Rows are points. To make a cloud, some directions were put in groups of two or more. Within a group, all points are equally far from the middle, so they leave a hole (a ring in 2 directions, a hollow ball in 3). The other directions are filled evenly. Then the cloud was stretched, turned, moved and blurred a little. How many holes are there, and how many directions does each take, smallest first?

Cloud (14 x 2)
[[.23, -.41],
[-.51, .49],
[-.45, .56],
[-.54, -.23],
[-.60, .34],
[.54, .00],
[.02, -.47],
[-.46, .56],
[-.04, -.48],
[-.06, .72],
[.34, -.35],
[.25, .64],
[-.58, -.13],
[-.37, -.39]]
Holes: 1 (2)

Cloud (20 x 3)
[[-.32, -.46, -.43],
[.66, .20, .72],
[.35, -.09, .65],
[.70, .04, .31],
[.41, .36, .49],
[-.51, .06, .09],
[-.13, .09, -.12],
[-.20, -.04, -.07],
[-.23, -.23, -.27],
[.55, .43, .15],
[.34, .45, .94],
[-.64, -.08, -.58],
[.12, -.51, .22],
[.39, .50, .62],
[-.51, -.13, .22],
[-.43, -.26, .21],
[.04, -.43, .49],
[.43, .48, .24],
[-.08, -.13, .04],
[.71, -.07, .13]]
Holes: 0

Cloud (26 x 4)
[[.03, .07, -.39, -.31],
[-.23, .29, -.05, .39],
[.26, .67, .30, -.06],
[-.55, .02, .19, .20],
[.04, .25, -.56, -.33],
[-.07, .09, .26, .44],
[-.06, .36, -.21, .12],
[.60, .02, .11, -.49],
[.05, -.36, .16, -.17],
[.22, -.13, .11, .16],
[.32, -.01, .37, -.54],
[-.13, -.88, -.05, -.41],
[-.22, .94, -.15, .14],
[.02, .46, -.27, .17],
[.78, -.39, .01, .22],
[.12, -.14, -.46, .50],
[.38, .32, .33, -.46],
[-.32, -.43, .24, -.08],
[-.54, .32, -.14, -.15],
[-.48, -.22, .27, .02],
[-.22, -.30, .11, .20],
[-.34, .44, -.13, .10],
[-.27, .17, .03, .60],
[.31, -.77, -.47, .05],
[.08, -.77, -.35, .02],
[-.67, -.45, .31, .03]]
Holes: 0

Cloud (31 x 4)
[[-.72, .09, .27, -.04],
[.56, .33, .32, -.35],
[-.01, -.30, -.47, -.42],
[-.06, .85, .48, .00],
[.50, .14, -.23, -.02],
[.11, .74, -.10, .16],
[.11, .02, -.08, -.94],
[-.17, .85, .39, -.12],
[.60, .41, .22, -.33],
[.05, .30, .50, .44],
[-.05, .19, .19, .71],
[.55, -.03, -.28, -.42],
[.42, .27, -.20, .16],
[-.47, .60, .50, .53],
[-.08, .88, .18, -.18],
[.41, -.06, -.11, -.86],
[.59, .42, .24, -.32],
[-.05, .14, -.15, -.87],
[.39, -.15, -.33, -.66],
[-.48, -.26, -.34, -.10],
[.10, .02, -.06, -.94],
[-.45, .28, -.37, -.14],
[-.12, .06, .17, -.81],
[.59, .12, .13, -.60],
[.06, -.07, .21, -.80],
[.61, .45, .10, -.27],
[-.78, .20, .27, .12],
[-.25, .41, -.21, -.57],
[.04, -.16, .28, -.62],
[.06, .46, -.15, .54],
[-.24, .72, .10, -.41]]
Holes: 2 (2, 2)
